Each row of a before or after table is a point. The points were changed in one or more steps. Then noise was added and the rows were shuffled. The steps act on columns, c1 being the first. Name the steps. A step turns or swaps two columns, mirrors them in a line or flattens them onto one, adds a multiple of one to another, or multiplies or shifts one. Angles are multiples of 10 degrees, from the lower column toward the higher: turns from -170 to 170, lines from 10 to 170 but not 90. Use the fewest steps. Two steps may share a column if one is a turn and the other turns, adds or multiplies; they go together, in the order done. Otherwise the lowest column goes first.

Before, 14 rows:
array([[-26,  10],
       [  4,  21],
       [ 19, -32],
       [-26,  24],
       [ 73, -73],
       [-42,  98],
       [-34,   9],
       [ -9, -77],
       [ 50,  -2],
       [ 22, -40],
       [ 29, -78],
       [ 11,   0],
       [  2,  -5],
       [ 11, -56]])
After (14 x 2):
array([[ -75, -148],
       [ -15,  -63],
       [ -12, -110],
       [  29,   49],
       [  -3,   42],
       [ -51,   -3],
       [ -28, -158],
       [ -10,    2],
       [  34,   16],
       [   0,   -8],
       [ -23,  -78],
       [  46,  197],
       [   8, -154],
       [  28,   20]])
Steps: multiply c1 by -1; multiply c2 by 2

Before (13 x 6):
array([[-60, -49,  80,  31,  -6,  26],
       [ 46,  37, -20,  44,  29, -48],
       [  7, -80,  91,  16, -39, -29],
       [-56, -17,  12, -47, -17,  -4],
       [ 45, -28,  52,  -5,  30, -42],
       [ 15, -56,  45,  46, -28, -59],
       [ -2, -50,  55,  20, -51,  -3],
       [ 77,  28, -13, -45,  35, -59],
       [  0, -17, -46, -16,  38,  53],
       [-36, -35, -19,   3,  35,  -8],
       [-18, -39, -14,  38,  13,  34],
       [ 61,  81, -10, -45,  61, -41],
       [ -1, -30,  90,  41, -87,  -3]])
After (13 x 6):
array([[  7, -45,  89,  16,  45, -72],
       [  8,  52, -59, -17, -10, -27],
       [ -3,  -5, 128,  42,  15, -26],
       [ 12, -73,  50,  49,  21, -45],
       [-35, -12, -40,   2,   1, -37],
       [-58,  21,  59,  21,  35, -54],
       [ 51, -34, -33,  46,  18,  42],
       [ 78, -58, -38, -45,  35,  38],
       [-62,  -4,  12, -51, -19, -18],
       [-13,  26, -15,  39,  -6, -47],
       [  0, -16,  71,  22,  12, -49],
       [ 43, -52,   6,  -5,  77, -27],
       [ 54, -28, -54, -45,  55,  86]])
Steps: turn c3 and c5 by 50 degrees; add 0.3 times c1 to c5; mirror c2 and c6 in the line at 40 degrees

Before, 9 rows:
array([[ -26,   22,   30,  -61,   25,   38,   13,   57,  -43,  -22,   38],
       [  -6,   10,    2,   30,   41,   51,   33,   45,   30,   21,   41],
       [  -9,   30,  -13,  -26,    4,  -29,  -67,  -98,   71,  -56,  -14],
       [  31,   -8,   -6,    0,   10,   46,   38,   56,    9,  -99,   17],
       [ -33,    7,  -33,  -27,    8,   67,   53,   15,  116,    8,    0],
       [  27,   67,  -24,  -12,   13,   56,   62,   61,  -50,    5,    3],
       [  35,  -60,   10,   19,   38,   38,   30,  -38,  -44,   30,  -20],
       [  34,   -6,   22,   -3, -123,   15,   -5,  -85,  -17,   25,   15],
       [  39,   -2,   -6,  -67,  -69,  -67,  -14,   32,   14,  -12,   -9]])
After, 9 rows:
array([[  29,   74,  -24,  -12,  -58,   -5,    3,   64,  -51,   64,    3],
       [  -7,    8,    2,   27,  -61,   18,   21,   47,   28,   38,   42],
       [  33,  -58,   14,   17,  -40,   21,   30,  -36,  -45,   29,  -21],
       [ -13,   33,  -12,  -26,   17,   10,  -52,  -98,   72,  -72,  -17],
       [ -34,    4,  -35,  -26,  -61,  -10,   11,   17,  120,   53,    2],
       [  35,   -2,   -1,  -60,   85,  -40,  -14,   32,   19,  -16,   -4],
       [ -25,   21,   28,  -61,  -40,   12,  -20,   55,  -47,   15,   42],
       [  35,   -3,   20,   -6,   27, -126,   24,  -83,  -13,   -2,   11],
       [  33,   -5,   -3,   -5,  -44,   -8, -106,   59,    7,   40,   16]])
Steps: turn c5 and c6 by 110 degrees; swap c7 and c10

Before:
array([[   1,  109,   21,   32,   83,  -69,   20,  -43,   25,   17,  -15,
          26,   45,  -45,   14,  -26,   -4,  -84],
       [-186,   19,  -82,    1,   68,  -62,    7,  -35,   10,   -1,   28,
         -14,   25,  -65,   15,  -35,   22,   60],
       [  23,  -50, -148,  -67,   65,  -52,  -32,   11,    7,    9,  -14,
          88,   -2,  -54,  -32,   -7,  -22,   65],
       [  13,  -55,   -6,   31,   21,  -38,    7,  -45,   45,    9,   59,
           2,   -2,  -41,  -23,  -12,  -21,   16],
       [  23,  -19,    8,   41,   41,  -47,   -5,  -46,    7,    1,  -16,
         -16,   81,  -68, -129,   13,   -5,   71],
       [ -52,  -57,  -24,   50,   27,  -29,   -4,  -23,  122,  -18,   14,
          -6,   22,  -19,   -7,   19,   41,   48],
       [  12,   48,   -7,  -55,   25,  170,   15,  -16,   86,   18,  -16,
         -22,    9,  -47,   -1,   17,  -10,  -23],
       [   8,  -58,  -36,   47,   34,   18,   41,  -31,   24,   17,   -7,
         -14,   82,   37,    3,   22,  -19,   59],
       [ -61,   10,   14,  -57,   17,  -52,   32,  -25,   80,    5,  -17,
         -31,   16,  -11,    1,   17,   11,   16]])
After (9 x 18):
array([[  10,  -59,  -39,   81,   33,   26,  -53,    9,   28,   18,   -5,
           7,   47,   31,    0,  -40,  -17,   33],
       [ -60,   11,   12,   15,   18,  -53,  -41,    5,   87,    4,  -21,
           1,  -56,   -2,    0,   -4,   10,   15],
       [  14,  -55,   -6,   -1,   23,  -44,  -29,   36,   42,    9,   54,
         -16,   31,  -38,  -23,  -17,  -19,   -1],
       [  24,  -18,   11,   81,   41,  -61,  -20,   41,   10,   -2,  -16,
          12,   43,  -59, -131,  -55,   -4,   33],
       [  12,   48,   -7,   10,   26,  161,  -22,   12,   89,   15,  -15,
          -7,  -57,  -75,   -2,   28,   -9,    3],
       [   1,  111,   19,   45,   84,  -75,  -42,   27,   16,   18,  -17,
         -36,   32,  -35,   12,   59,   -3,  -44],
       [ -51,  -54,  -22,   24,   28,  -35,   -6,   23,  119,  -17,   13,
         -35,   52,  -15,   -8,  -31,   40,   29],
       [-186,   19,  -80,   22,   69,  -72,  -22,   26,   13,   -3,   28,
          11,   -2,  -52,   16,  -69,   23,   -3],
       [  20,  -50, -147,   -1,   66,  -57,   34,    6,  -23,   11,  -14,
         -87,  -69,  -43,  -30,  -60,  -23,   15]])
Steps: swap c4 and c13; turn c6 and c14 by -10 degrees; turn c7 and c8 by -150 degrees; mirror c9 and c12 in the line at 170 degrees; turn c16 and c18 by 60 degrees; multiply c18 by 0.7
